Each row of a before or after table is a point. The points were changed in one or more steps. Then noise was added and the rows were shuffled. The steps act on how far a point lies along the listed directions, d1 being the first. Name the steps. A step turns or swaps two directions, mirrors them in a line or flattens them onto one, adds a multiple of one to another, or multiplies one. Angles are multiples of 10 degrees, from the lower direction toward the higher: turns from -170 to 170, lines from 10 to 170 but not 90. Use the fewest steps. Two steps may share a direction if one is a turn and the other turns, adds or multiplies; they go together, in the order done. Otherwise the lowest direction goes first.

Directions:
(1): [-29 -23]
(2): [ 23 -29]
Before (10 x 2):
[[  5  10]
 [-18  15]
 [ 10 -26]
 [ 27 -30]
 [ 11  -9]
 [ -7   7]
 [-13 -51]
 [-55 -59]
 [ -8 -10]
 [-23  12]]
After (10 x 2):
[[ 25   6]
 [ 40 -69]
 [-33 -23]
 [-15 -23]
 [ 22  10]
 [  6 -11]
 [ -1  11]
 [-13  -7]
 [  8   6]
 [  0 -53]]
Steps: swap d1 and d2

Directions:
(1): [ 28 -26  24]
(2): [ 34  11 -27]
(3): [10 35 26]
Before, 14 rows:
[[ 13  -9 -33]
 [ 20 -36 -13]
 [ 13   4  10]
 [-21  49  19]
 [  4   9 -10]
 [ 10 -11   4]
 [-15  18 -16]
 [-27  -5  10]
 [  9  23  -9]
 [ 16  15  23]
 [-19 -17  -7]
 [-16 -12  -8]
 [  1 -18 -27]
 [ 27 -12  -6]]
After (14 x 3):
[[  5  -7 -34]
 [-21  -3 -21]
 [ 25  -4  43]
 [-50  51 -46]
 [ 15   6 -35]
 [-10  40 -15]
 [-72  75 -11]
 [ 23  -9  26]
 [-37  -1  -7]
 [ 30 -26  19]
 [ 55 -29  20]
 [-21 -11 -20]
 [ -6  21 -16]
 [ 61 -58  13]]
Steps: multiply d1 by 3; turn d2 and d3 by 20 degrees

Directions:
(1): [ -1 -43  27 -13]
(2): [ -7  12  -5 -50]
(3): [50  9 12 -6]
(4): [ 14 -26 -42  -4]
Before:
[[-26 -17  -8   9]
 [  4 -27 -41   8]
 [-12  54 -19  38]
 [-14 -10  10   4]
 [  0 -33  -3  44]
 [ 15   5  26   7]
 [-15  13   9  18]
 [-15 -13 -24  -3]
 [-16 -49 -21  -7]
 [ -6  35 -37  -5]
 [-14   0 -16   1]
 [-19 -20  16 -24]
 [  1   3  35  11]
 [ -3  -6 -12  14]]
After, 14 rows:
[[ -6 -16 -12 -25]
 [ -7 -20  17  25]
 [ -9  88 -82  42]
 [ -1 -28   6   4]
 [ 23 -54  34  -5]
 [-14   8  -1  13]
 [-51 -28  17  10]
 [ -6 -35 -15 -15]
 [ -5   1 -30  16]
 [  1  14   2  21]
 [-22  21  37  19]
 [ -8 -40  65  14]
 [  0   8  21  23]
 [ 17  85 -34  29]]
Steps: multiply d1 by 2; swap d2 and d3; multiply d4 by -1

Directions:
(1): [  8 -26   6  52 -22 -10]
(2): [-19 -22  32   9  44  12]
(3): [ 27  -4 -12   7   2  56]
Before, 9 rows:
[[  2 -21  12  14   9  18]
 [-22  -5  27  15 -20 -56]
 [-31 -12  18  19  38 -18]
 [ 30   5 -37  -6 -51 -24]
 [-15  17 -14 -31 -34 -31]
 [  9  -5 -20  -6 -27  21]
 [  1 -23   0  27 -17  12]
 [-26   2  12 -32  22  -3]
 [ -2 -27  20   3  32  -9]]
After:
[[ -1 -27  22  16  16  19]
 [-40  -9  21 -19  25 -15]
 [-26 -10  22  -3  72  21]
 [ 48  28 -64 -27 -77 -14]
 [  6 -17  -9  11 -11  36]
 [ -6 -33  27  -3  53   9]
 [  5  27   0 -51  18  40]
 [ -4  34 -34 -46 -44 -17]
 [  6  -4 -23   9 -47  -6]]
Steps: swap d1 and d3; multiply d2 by 1.6

Directions:
(1): [-22   2 -32  22  54  23   2   3]
(2): [-21  51 -28 -31  -5 -20 -12  -6]
(3): [-38 -13 -18  -8 -38  34  27  13]
(4): [ -8  -1  30 -45  32   0  36   7]
(5): [ 31  27 -11  15  -3  -4  29  50]
Before, 11 rows:
[[-58 -14  16 -19  -3  26  -1 -20]
 [-36 -31  -1  16  22   4 -19 -36]
 [-14 -44  33  -1 -59  11  15   1]
 [-21  23  20 -31  29 -31 -44 -37]
 [ -1 -14  28   9   7  -9  -2 -27]
 [ 12 -34  11   2 -47   8   3  -7]
 [-15   2   1  -3  45  14  29  35]
 [ 12 -41  18  41  -5   7 -20  -2]
 [ 34 -23  35  43  15  -4  15  20]
 [ 36  34  27 -42  31 -27  -3  -4]
 [-19   0 -21  24  23  -5 -41 -27]]
After (11 x 8):
[[-47  -2   6 -41 -26  -1  -3 -24]
 [ 54 -23  51  -8 -20  -1  11   7]
 [ -5 -22  -5  32 -21  27  22  42]
 [-48 -30  13  14  29  29 -23 -34]
 [ -5   8 -20  41  44 -17 -49 -23]
 [ -9  -7  14  12 -18 -11 -17 -35]
 [-17  21 -23   9 -29 -17 -43 -13]
 [-57 -26  -3  -8 -19   2 -20 -46]
 [-20 -39  68 -39  -9  -4 -11 -33]
 [ 18  26 -14  42 -48 -19 -15  17]
 [ 10  15 -26  12  27 -15 -35 -23]]
Steps: swap d1 and d3; turn d2 and d4 by 100 degrees; multiply d5 by 1.3

Directions:
(1): [ -7 -20 -48  10 -33  44 -23  -3 -25 -21  -1]
(2): [ 34   1 -27 -27  -3  26  58  22  18   5   2]
(3): [-26  35 -25  -1  -8   7 -12 -10  32  33  50]
(4): [ 41  -6  -4  -7  -7 -18 -20 -26  37 -48  24]
Before (8 x 11):
[[-10  -6 -21   2  -1   6 -20 -22  -3 -29   5]
 [ 18  20  11  -6   6 -34   1 -32  68  -2  45]
 [ -6  10  36  -6  18 -29  -4 -16   8 -23  -4]
 [-70  23  62  23  26 -55 -61  -7 -19  67 -10]
 [-22   1  -3  11  13   5 -41 -20  -7  -1   4]
 [ 31 -30  32  -6  12   4  64  39 -46 -20 -66]
 [ 19   2  22  -5   1 -21   4   2  19 -13  10]
 [-25  13  -9 -14  -7   9 -11  -5   3  10   3]]
After:
[[-10 -11   0  10   9  -5 -18 -18 -19 -31 -17]
 [ -8   1  13   5  19 -11 -38 -22   1  -4  -2]
 [ 59 -25  25 -12  13 -31  29 -15  31 -36 -19]
 [ -8   6  -7 -18  -7  -3 -15 -13  15  -9   5]
 [-44  18 -18   0  -3  43  62  47 -36  64 -13]
 [-23  46  59  -5  32 -80 -39 -25  52  53  37]
 [ -8  10  36 -10  27 -20  23   1   3  -4 -18]
 [ 20  -6  22  -5   6  -9  24  18  -2 -11 -14]]
Steps: turn d1 and d2 by -30 degrees; turn d3 and d4 by 80 degrees
